Each row of a before or after table is a point. One or more steps were done to the points. Then noise was added and the rows were shuffled. The steps act on how far a point lies along the listed directions, d1 being the first. Write out the steps. A step turns or swaps two directions, mirrors them in a line or flattens them onto one, adds a multiple of one to another, or multiplies one. Angles are multiples of 10 degrees, from the lower direction toward the higher: turns from -170 to 170, lines from 10 to 170 but not 90. Use the fewest steps. Two steps may share a direction if one is a turn and the other turns, adds or multiplies; they go together, in the order done. Otherwise the lowest direction goes first.

Directions:
(1): -0.23, 0.56
(2): -0.56, -0.23
Before (14 x 2)
0.23, -0.46
-0.06, -0.26
0.06, -0.35
0.05, 0.09
0.16, 0.07
0.10, -0.25
0.17, -0.06
0.07, -0.30
0.53, -0.33
0.56, 0.17
-0.27, 0.37
0.16, -0.53
0.40, -0.11
0.20, -0.54
After (14 x 2)
0.35, -0.59
-0.26, 0.91
0.48, -1.08
0.30, -0.52
-0.07, -0.60
-0.12, 0.09
0.31, -0.35
0.45, -0.99
0.02, -1.07
-0.04, -0.30
-0.17, -0.06
0.21, -0.54
0.33, -0.95
-0.46, -0.34
Steps: multiply d1 by 2; multiply d2 by -1

Directions:
(1): 0.66, 0.45, 0.04, 0.30
(2): 0.16, 0.19, -0.59, -0.57
(3): -0.46, 0.42, -0.40, 0.44
Before (11 x 4)
0.35, -0.36, 0.78, 0.17
-0.20, -0.06, 0.12, 0.12
0.44, 0.01, 0.40, 0.31
0.44, -0.13, 1.00, 0.69
0.30, 0.32, 0.21, 0.41
0.44, 0.79, -0.29, 0.44
-0.02, 0.11, -0.49, -0.16
-0.29, 0.20, -0.30, -0.03
-0.86, -0.16, -0.33, 0.12
0.49, -0.04, 0.42, 0.21
0.72, 0.21, 0.25, 0.19
After (11 x 4)
-0.13, -0.18, 0.22, 0.10
0.74, 0.25, 0.29, 0.10
-0.86, -0.16, -0.28, 0.16
0.78, -0.41, 1.29, 0.41
-0.39, 0.23, -0.29, 0.00
0.55, -0.08, 0.49, 0.21
0.54, -0.16, 0.55, 0.11
0.59, -0.59, 0.92, -0.01
-0.22, 0.21, -0.59, -0.06
0.47, 0.81, -0.29, 0.49
0.35, 0.22, 0.27, 0.32
Steps: add 0.5 times d2 to d3

Directions:
(1): 0.90, -0.46, -0.19, -0.17, 0.29, 0.36, -0.36, -0.29, 0.37
(2): -0.38, 0.21, -0.33, 0.42, 0.45, -0.22, -0.95, -0.17, -0.01
Before (9 x 9)
-0.62, 0.22, -0.71, 0.80, 0.81, -0.83, -2.00, -0.15, -0.07
0.43, -0.32, -0.29, -0.01, -0.13, 0.10, 0.16, -0.13, 0.18
0.21, -0.51, -0.09, -0.33, -0.22, 0.10, 0.56, 0.16, -0.02
-0.11, 0.07, 0.39, -0.13, -0.40, 0.12, 1.20, 0.34, -0.06
0.05, -0.14, 0.16, -0.28, -0.09, -0.22, 0.39, -0.08, -0.12
-0.05, 0.20, 0.41, -0.47, -0.45, 0.07, 0.90, 0.17, -0.21
-0.86, 0.20, 0.21, 0.01, -0.10, -0.29, 0.16, 0.31, -0.33
0.47, -0.25, -0.12, 0.03, 0.11, 0.15, -0.20, -0.22, 0.07
-0.37, 0.33, 0.52, -0.34, -0.20, 0.13, 0.71, 0.29, 0.05
After (9 x 9)
0.33, -0.33, -0.06, -0.20, 0.09, -0.08, -0.07, -0.24, 0.09
0.88, -0.32, -0.08, -0.46, 0.22, 0.42, -0.05, -0.31, 0.31
-0.03, -0.12, -0.50, 0.25, 0.05, -0.14, -0.27, -0.21, 0.06
0.28, -0.53, -0.46, -0.07, 0.29, 0.08, -0.36, -0.12, 0.12
0.61, -0.15, 0.23, -0.41, 0.24, 0.53, 0.09, -0.12, 0.46
-0.19, 0.19, -0.17, 0.32, 0.18, -0.15, -0.40, -0.13, -0.17
0.92, -0.46, -0.07, -0.11, 0.34, 0.50, 0.12, -0.18, 0.53
-1.45, 0.64, 0.48, 0.16, -0.79, -1.02, 0.97, 0.85, -0.83
0.22, -0.35, 0.30, -0.49, -0.27, 0.18, 0.68, 0.20, 0.10
Steps: turn d1 and d2 by 100 degrees
